Each row is a point. Two turns around zero, p and q, are shown by what they do to some points. Where does a point land after both, in the order given? Backwards means that the second turn is done in reverse. Each puzzle has new turns, and all numbers are rounded.
In the rows, zero is written as 128.

Turn p:
[110 147] -> [105 140]
[142 142] -> [137 146]
[137 159] -> [127 160]
[139  64] -> [159  71]
[112 128] -> [113 123]
Turn q:
[109  96] -> [ 98 105]
[136 175] -> [153 169]
[139 114] -> [133 111]
Where do these land?
p, then q: [112 121] -> [112 122]
q, then p: [ 97 146] -> [ 98 148]
q, then p: [162  89] -> [160  87]
p, then q: [141 157] -> [143 156]

Turn p:
[122 105 155] -> [116  95 137]
[137 179 103] -> [138 184 135]
[106 132  81] -> [124 155  84]
[122 125 143] -> [118 118 136]
[153  99 158] -> [145  87 148]
Turn q:
[148 156 129] -> [156 141 143]
[110 111 110] -> [111 129 103]
[179 129 138] -> [170 102 143]
[ 75 116 136] -> [ 75 140 124]
Where do these land?
q, then p: [ 95 161 149] -> [ 91 145 159]
q, then p: [136  89 119] -> [137 112  92]
q, then p: [175 111 127] -> [167  97 122]
q, then p backwards: [107 151 117] -> [120 157 114]

Turn p:
[126 154 115 154] -> [132 137 114 163]
[108 135 147 118] -> [104 142 138 123]
[131  55 149 116] -> [140  92 180  86]
[139 174 146 128] -> [128 175 110 136]
[136 123  82 125] -> [137  94  97 134]
Turn q:
[110 152 152 144] -> [114 162 146 121]
[137 177 170 123] -> [140 178 137  88]
[121 107 127  88] -> [113 102 100 108]
[128 123  92 136] -> [135 119 116 161]
[144  81 100 148] -> [139  80 141 160]
Where do these land?
p, then q: [120  93 130 121] -> [113 106 132 103]
q, then p: [136  93 112  68] -> [127  60 118 106]
q, then p: [149 133 106 136] -> [159 128 125 135]
p, then q: [109 113 133 157] -> [119 128 164 120]
q, then p: [145 139 147 130] -> [132 145 119 108]
p, then q: [109 197 141 156] -> [131 190 144 172]

Turn p:
[225 121  85 149 139 153] -> [174 111  74  84  81 183]
[117 103 127 126  98 112] -> [104 129 115 141 111 102]
[121 104 142 118 139 135] -> [116 104 122 126 145 119]
[123 144 138 118 136  95] -> [138 155 130 123 146 107]
[100 146 147 109 115 146] -> [114 123 172 129 132 117]
[103 137 107 126 137 123] -> [110 150 133 135 141 142]
[108 141 149 150 132 133] -> [140 124 148 157 139 127]
Turn q:
[136 110 133 129 144 119] -> [139 107 129 118 137 129]
[155 126 140 140 143 108] -> [147 119 148 111 147 115]
[158 180 130 123 145 111] -> [123 164 162 110 165 128]
[101 109 110 144 124 114] -> [126 110 101 152 134 113]
[138 121 133 144  90 169] -> [146 141 139 149  78 127]
[ 86 121 141 145 104 109] -> [104 118 104 138 114  87]
[127 117 117  38 148 143] -> [115 135  91  82 128 201]
[141 141 120 162 110 114] -> [145 143 139 147 136  96]
[109 127 129 128 144 166] -> [107 114 139 146 111 155]
Where do these land?
q, then p: [135 134 139 106 146 109] -> [114 124 135 104 151 129]
q, then p backwards: [ 78 108 121  96 143 153] -> [127  83  86 139 127 157]
p, then q: [123 125 136 150 150 166] -> [145  95 145 137 105 142]
p, then q backwards: [146 157 109 107 150 122] -> [160 142 130  93 129 121]
q, then p: [133 166 138 115  82 112] -> [139 181 159 116 126 119]
p, then q: [145 101 127  96 147 123] -> [124 121  95 120 147 157]
p, then q: [146 130 123 179  87 123] -> [165 158 133 156 109  93]
p, then q: [120 103 132 174 119 117] -> [153 123 133 170 137 105]

Turn p:
[121 113 117 148 135 123  76 138] -> [116 108 113 159 115 101  98 115]
[135 129  92 133 161 105 161 112] -> [161 113  97 126 146 122 163 150]
[102  91 136 168 126 144  79 161] -> [ 71 113 124 176 107 105 104 121]
[104 121 129  94 122 116 148 141] -> [113 139 134  91 138 107 140 137]
[164 157 102 114 105  93 140 158] -> [173 133 141 104  92 113 122 167]
[151 147  86 154  99 154 166 109] -> [153 159  92 132 101 175 145 151]
[143  85 141 158 108 125 165  79] -> [127 133 120 142 107 155 196  92]
[103 163 175  98 130 116 150 148] -> [124 155 182 105 166 118 126 141]
[141 127 163 137 171 118 126  99] -> [145  99 148 149 164 137 144 102]
[142 107 113 107 127 157 117 142] -> [107 105 114 106 112 143 110 131]
[103 168 153  95 123 157  80 121] -> [119 151 143 117 158 133  61 100]
Turn q:
[184  82 120  86 140 122 121 137] -> [159  57 126 121 132 109  98 128]
[105 163 136  74 114 107 113 160] -> [108 151 144  97 121 125  71  94]
[102 133 106 170 128 160 108 102] -> [113 149 115 174 143 161 153 140]
[171  91 112 105 112 121 149 176] -> [156  89 121  97 115 111  87 169]
[109 151 148 148 116 160 141  92] -> [116 147 137 131 118 167 173 118]
[ 90 131 162 163 133 133 114 120] -> [ 88 151 151 146 132 123 161 131]
[ 80 134 122 145 141 125 146  96] -> [ 99 154  96 138 121 129 163 112]
[185 113 116 112 108  86 125 143] -> [183 106 136 126 108  95  93 134]
[126 154 129 150 159 138 135 127] -> [131 149 125 121 162 131 153 126]
Where do these land?
p, then q: [124 155 143 129 133 154 120 114] -> [124 127 140 140 161 146 140 119]
p, then q: [128 101  97  88 140 118 119 156] -> [113 106 108 130 107 103  81 121]
p, then q: [122 109 130 149 143 154 116 162] -> [ 87 139 125 147 128 121 125 157]
q, then p: [139 110 128 159  95 130 137 189] -> [108 120 173 122 107 101  92 164]
p, then q: [137 100 128  51 125 126 135 112] -> [117  80 106 110 106 136 105  75]
q, then p: [101  98 115 153  85 124 122 147] -> [105 159 138 150  99 105 105 155]
p, then q: [125 202 131 164 128 143 127 103] -> [165 149 160 138 190 149 146 140]
q, then p backwards: [134 113 151  79 149  73 116 110] -> [125  92 141 106 127  89  69 114]
p, then q: [107 165 142 159 146 112 171  79] -> [170 143 116  93 174 129 176 131]
q, then p backwards: [164 128 116 149 136 146 117 107] -> [150 145 131 150 158 119 143 109]
